Each row of a before or after table is a point. One or more steps were done to the points. Then noise was added and the rows were shuffled. The steps act on how far a point lies along the listed directions, d1 being the first. Name the steps. A step turns or swaps two directions, mirrors them in a line or flattens them onto one, adds a multiple of one to another, or multiplies one. Angles are multiples of 10 degrees, from the lower direction toward the higher: turns from -170 to 170, lines from 10 to 170 but not 90. Use the fewest steps. Two steps may share a direction if one is a turn and the other turns, adds or multiplies; they go together, in the order done. Otherwise the lowest direction goes first.

Directions:
(1): [-19   4  47]
(2): [-44 -19 -16]
Before (10 x 3):
[[-81 -48  -4]
 [ -1  14  26]
 [ 38   3  -8]
 [-75   4  -2]
 [-15  -6  15]
 [ 38  14  23]
 [ 15  11  30]
 [ 22  35  19]
 [ 25  19 -23]
 [ 36  25  14]]
After:
[[ 34   0  -9]
 [ 21  12  31]
 [ 41  14  24]
 [-75 -45  -3]
 [ 36  26  14]
 [ 16  16 -26]
 [-67   6   0]
 [  5  19  27]
 [-11  -6  18]
 [ 24  37  18]]
Steps: add -0.3 times d1 to d2

Directions:
(1): [  1 -65  15 -15   6  20]
(2): [ -9   7  16  32 -38  48]
(3): [-36  19  50 -25  17   4]
(4): [-53  -6 -37  14  24  13]
Before:
[[ 21  26  -5  -4  -6  -3]
 [ 26  14  53 -43   2  -8]
 [ -3  52  -1  20 -21   6]
 [ 13  21  37  -1 -16  11]
 [ -7  45  34  21 -36  51]
 [  9 -71  22   3 -37  55]
 [ 22  22  21  -1  -1  -5]
 [ 12  30  14   0 -22  10]
 [-36 -50 -31  43 -21  68]
 [-30 -39   9 -25  23  -3]]
After:
[[  4  20  28  -1 -11   8]
 [-28 -44 -12  52 -44  88]
 [  8  27   7  -5  -9  -1]
 [ -9  42  28  12 -24  39]
 [ 15  23  14  -4   9  -9]
 [ -1 -64  32  30 -65  94]
 [ 13  13  44 -37   6  -2]
 [  1  47 -10   3  -1 -20]
 [-30 -33  20 -12   4  15]
 [ 17  23 -11 -11   5 -13]]
Steps: add 0.7 times d1 to d2; multiply d4 by 0.7

Directions:
(1): [ 28   7   6   2 -22 -55  49   5]
(2): [ 36   5 -33  40 -14 -20 -48   7]
(3): [ 49 -51  10  -2 -14  33  11 -17]
(4): [-44 -50 -17   5 -41 -15  -2  15]
(5): [  0  20  52 -14 -50  -1 -31  -9]
(6): [14 -2 17 -4  4 13 -1 78]
Before (11 x 8):
[[-59  36   0  19  -5 -35 -38  24]
 [ 57   9   5  10 -29 -42  -2 -15]
 [-49 -23 -19  13 -48  17 -66  19]
 [  1  11  43 -16 -56  -7 -27  13]
 [-18  49  26 -19  26   6 -26   0]
 [ -5   9 -62  32  28   7 -22 -39]
 [-63  24  45 -23 -24   4 -61  55]
 [-35   2  -5  -5  16 -14 -30  40]
 [ 13   0  18 -20   6  11   3 -15]
 [-29  19  -5   4  33  23 -47  -2]
 [ 11  -4  40 -27 -26   6  19 -45]]
After, 11 rows:
[[-35 -38 -14 -22  34  41   7 -16]
 [ 24   4  10 -13   9  12  -6 -14]
 [ 25  -1  -4   6   9  39 -38 -45]
 [-22   8   3 -11 -31 -39  59 -40]
 [-19  12  12  -7  -8 -42 -17  41]
 [-22  -2   6  -8  -9  46 -59  12]
 [-42 -15  12   3 -81 -17 -32  22]
 [-13  32  43 -13 -26 -35   5  -4]
 [-68  32   5  13  -7 -36 -29  22]
 [-12  52  33 -20  14  -5 -22   1]
 [-36  36  37  -5 -25  -6 -78  54]]
Steps: mirror d1 and d5 in the line at 120 degrees; mirror d2 and d4 in the line at 70 degrees
